Each row of a before or after table is a point. The points were changed in one or more steps. Then noise was added and the rows were shuffled. The steps act on how far a point lies along the listed directions, d1 being the first. Write out the steps. A step turns or swaps two directions, mirrors them in a line or flattens them onto one, adds a multiple of one to another, or multiplies one. Angles are multiples of 10 degrees, from the lower direction toward the higher: turns from -170 to 170, lines from 10 to 170 but not 90. Use the fewest steps. Two steps may share a direction if one is a turn and the other turns, adds or multiplies; they go together, in the order done. Otherwise the lowest direction goes first.
(in the rows, 128 means zero)

Directions:
(1): [156  78]
(2): [ 78 100]
Before:
[[ 74 113]
 [112  45]
 [114 122]
 [115 137]
 [139  64]
 [182   8]
 [100 109]
 [136  82]
 [104 125]
 [114 124]
 [116 137]
 [ 57  80]
 [121 127]
 [123 119]]
After, 14 rows:
[[170 158]
 [183 166]
 [100 174]
 [113 125]
 [106 210]
 [114 146]
 [121 139]
 [116 136]
 [170 200]
 [243 185]
 [123 140]
 [123 161]
 [126 142]
 [128 138]]
Steps: mirror d1 and d2 in the line at 140 degrees

Directions:
(1): [ 54 135 151 148]
(2): [115 107  60 164]
Before (12 x 4):
[[219 117  95 115]
 [209 130  74 102]
 [123 130 131 121]
 [175 102 115 124]
 [127 146  99 121]
 [116 123 104  97]
 [ 62 159 173 127]
 [233 154 133  63]
 [ 77 158 138 151]
 [203 121  38 124]
 [155 134 207  84]
 [147 106 161 105]]
After (12 x 4):
[[122 130 134 122]
 [ 56 153 164 133]
 [ 74 152 125 153]
 [116 122 106  95]
 [141 137 211  89]
 [214 126  46 115]
 [144 108 160 107]
 [210 136  94  95]
 [131 145 101 119]
 [225 157 154  60]
 [175 106 122 120]
 [221 119 110 110]]
Steps: turn d1 and d2 by 10 degrees

Directions:
(1): [ 75 136  87 155 158 123 113 151  40]
(2): [138 121 182 194 174 110 192 156 129]
(3): [202  99 112 177 146 153  62 145 124]
(4): [110 163 109 140 117  67  96 200 179]
Before:
[[121 163 174  73  93 106 172 141 197]
 [175 105 150 145 158 167 140  96 130]
 [181  79 162 154 167 188 156 125  87]
 [ 83 134 126  77  84 102 106 122 175]
 [201 121 226 183 154 138 216  89 135]
 [192  84 181 157 166 157 176  84 128]
 [114 146 138 115 115 100 135 108 172]
 [ 99 150 111  44  80 132 135  86 153]
 [ 76 161 153  73  96  69 146 134 234]
 [105 161 122 164 153  95 142 127  71]
 [ 14 166 130  46  88  91 175 128 137]
 [173 100 189 152 125 109 196  95 211]
 [ 65 149 164  65 100  87 189 117 226]]
After (13 x 9):
[[ 96 148 116  95  96  94 100 168 174]
 [169 123 196 220 187 133 203 117  66]
 [153  85 148 146 169 188 157 122  59]
 [147 154 180 129 125  99 161 176 188]
 [108 150 164 130 126  63 137 167 236]
 [128 142 144 141 129  97 134 123 171]
 [116 126 144 103  93  99 106 137 202]
 [155  99 185 207 167  98 206 128 160]
 [166  88 167 176 186 152 178  98  88]
 [114 133 163 142 137  81 153 169 223]
 [160 136 133  86  95 130 122 113 193]
 [156 107 150 151 167 165 154  97 109]
 [105 164  94 142 137 102 105 122  67]]
Steps: turn d1 and d2 by -40 degrees; flatten d3 and d4 onto the line at 110 degrees
